Every row gives one point. Examples show where two turns around zero, p and q, send a point. Write where each new point lands after one turn and then the other. Backwards means that the second turn is done in reverse. Each puzzle has new turns, and all numbers are rounded.

Turn p:
[ 33 -36  41] -> [ 25  51 -30]
[ 21  23 -22] -> [-27 -18 -19]
[-17  16  44] -> [-12  37  31]
[-1  0  5] -> [0 5 2]
[-13 -14 -44] -> [ 18 -44  -2]
[-23  11 -23] -> [ -4 -29  19]
Turn q:
[13 49 -7] -> [ 42 -29  -3]
[-24 -23   7] -> [-30   9 -13]
[22 23 14] -> [34  5 -2]
[-11 -49 -13] -> [-46  16  17]
Where do these land?
q, then p backwards: [-35   1  26] -> [43  3 -7]
p, then q: [ 36 -35 -33] -> [-13 -13  57]
p, then q: [ 1 43 14] -> [-15 -14 -40]
q, then p: [  1  15 -28] -> [25 18 -8]
q, then p: [ -3 -23  21] -> [-22 -14  17]

Turn p:
[-33  12 -22   4  16 -10] -> [ 20   4  31 -13   7  23]
[-39  20   1   7 -18 -21] -> [27 32  4  4 14 27]
[ 18 -28  32 -34  -5 -34] -> [ -7 -20 -26  51 -22  15]
[-14  11  -4 -35 -52  27] -> [ 49  12 -19  18  18 -38]
[ 36 -30 -19  23  -1  16] -> [-24 -32 -24 -31   5 -13]
[ -5   6   0  46  12 -26] -> [-23  18   1 -26   2  39]
[ 17  35  14 -50  19   1] -> [ 12   8  23  29 -48 -26]
[ 19 -25  -2  39  29  48] -> [-52 -21  12 -32  25 -26]
Turn q:
[ -8  23 -45  -8  -4  20] -> [16  8 46 10 19 14]
[ 16  -7  17  36  12 -35] -> [ 15   8 -51   4 -13  12]
[-31 -44  -3 -35  24  -7] -> [-35 -55  -2   4  17  12]
[ 46  15  15  44  36 -29] -> [ 35  29 -61  28   3  -6]
[ 15 -21 -21 -11 -36  19] -> [-21   7  34  17 -31   6]
[  2   5 -37  10 -31 -13] -> [ 21   6  25   7 -25  30]
[  1  15  29 -33  -5   7] -> [ -3 -13   8 -16  -1 -42]
[-41  15  45  -3   4  38] -> [-28  10   2 -54  31 -25]
Where do these land?
q, then p: [-36 -13 -15  30 -11 -12] -> [  9  -9  15   6  15 -47]
q, then p: [-53   6  11   6  25  20] -> [  2 -25  52  24 -10  -7]
p, then q: [ 17  47  -5 -15   7   7] -> [ 28  -2   5 -18 -37 -18]
q, then p: [  2   5   0 -26 -23  12] -> [ -4  12 -16  28   2  13]
p, then q: [24  7 -3 -1  9 40] -> [ 15 -38 -14 -13 -15   7]
p, then q: [ 66 -22 -30  -7 -16 -72] -> [-39   9  76  28 -42  36]
p, then q: [ 10 -21  32  21 -27 -20] -> [ 7 13 26  5 32 35]
q, then p: [-30  -9  10  -8  37  24] -> [ -5 -20  47   9   4  18]

Turn p:
[ 24 -15 -13  15  37 -15 -25   3  24] -> [ -2   7  33 -26 -10  18  20 -26  26]
[ 17 -16  -2 -16   9  -7 -13  15  32] -> [  9  22   8 -32 -19   7  16  -6   0]
[  9   1  28  73 -15  -5  19   7 -38] -> [ -2 -16  10   8  62  11 -59 -10  16]
[ 12 -22  10 -25   0 -14  20   5  40] -> [ -3  30   8 -28 -28  16  -3   9 -27]
[-37 -21  14  60  23 -34  28  19 -62] -> [-63 -30  21  -7  61 -11 -42  20  30]
[ 45  15 -10 -53   2  14  -9  28  22] -> [ 29   8 -30 -34 -19  12  43 -20 -32]
[-16  23  16 -18  20  18  12 -21  10] -> [-22   9 -10  29 -19  -7   5 -20 -20]
[-55  -4   9 -37 -15  50 -25 -17   4] -> [ -1  35 -41  44 -27 -40  17  21  14]
[  7  -7  -1  31 -17 -14   7 -32 -61] -> [ -4 -52  -6  21  19  20 -37  17  27]
[  5  25   2 -16 -15 -30 -14  10  21] -> [ 23 -10  11 -22 -20 -25  -1 -10 -21]
[-11  21 -53 -14 -28  36   1 -16   9] -> [ 36  -2  -1  45  -1  -2  42  25 -15]
Turn q:
[ 41 -23  12  19  39 -24  18 -21 -17] -> [  8 -11  11  35  20 -12 -57  16  18]
[-10 -21 -38 -17 -19  20  -9   3  34] -> [  1 -23 -29 -25   0   7  16 -44  -8]
[ 32  -8  23 -28 -31   5 -14 -29  11] -> [-13 -17  16 -44  21  27 -14   5  23]
[  0 -27 -29 -11 -40 -22 -44 -13 -46] -> [ 11 -43  47 -34 -16 -42  15 -16  16]
[ 27  33   9 -34 -26 -29  24  14  33] -> [ -9  36  26  -4  12  53   1 -32  21]
[-27 -40  31  60  23  20 -48   1  -6] -> [-45 -46 -30  22  -7 -44  10  49 -12]
[ 15  14  18  -9  24  -6 -28  -9  25] -> [-38   4   7  -6   5  13 -27   3 -21]
[-41  27 -38 -21 -11  35   9  37  -6] -> [ 25  38 -27 -22 -26 -12  44 -25 -23]
[-36  15   7  35  20  -4  15 -17 -17] -> [ 21  -3   0  35 -13  -2  10  37 -27]
[19 25 -4 26 11 34 40 17 29] -> [  6  29 -51  20 -19  33 -14   1  13]
[-19   5   9 -20   9 -28  35  16 -40] -> [ 33  35  29  21  22 -20  15   5   2]
Where do these land?
p, then q backwards: [ 19   9 -25  10  30  17 -31  -4  51] -> [-15  26 -26 -20 -41 -32  19  30  -8]
p, then q: [ 17  42  -5   2   7 -18 -17  36  27] -> [ 23   0  39  -7  35   9 -32  15   7]
p, then q: [-30 -42 -28 -28  -2 -32  -6 -23 -35] -> [-22   6 -25  11  19  -9  58 -39  21]
p, then q: [  6  -3  44  31 -55  27  45  14  -5] -> [-28  13   7 -11 -54 -49 -42   4 -28]
q, then p: [-23  -6 -16 -24  16  20 -30 -19 -35] -> [-10 -40 -25 -41 -17   0  -6  14  -3]
p, then q: [  8  25  17  36 -58  42  33  -2  31] -> [-19  12  13   5 -58 -26 -58  35   8]
p, then q backwards: [ 15  38 -14  26  29 -31  12   8   8] -> [-12 -13 -16 -29 -11 -44 -27 -17  11]
q, then p: [ -1   3 -18 -20   5   3 -10   8  16] -> [ -5 -18  -8  20 -17   1   2   5   3]
q, then p: [ 19 -38  46 -16 -43   7  10 -38 -45] -> [-21  54  -5 -67 -20  10  21 -23 -19]
p, then q: [-60 -33  18 -13   5 -23 -12 -32 -16] -> [-38 -12  10  19 -10   8  65 -26  -5]
p, then q: [  6  12  -4 -15  37 -10  23  17  10] -> [ 36   7   8  -7  20  -7  16  21 -14]
q, then p: [ 24  -7 -15  11  28  -2 -18  35  -6] -> [ 14 -20  34   7 -19 -29 -13   7  12]
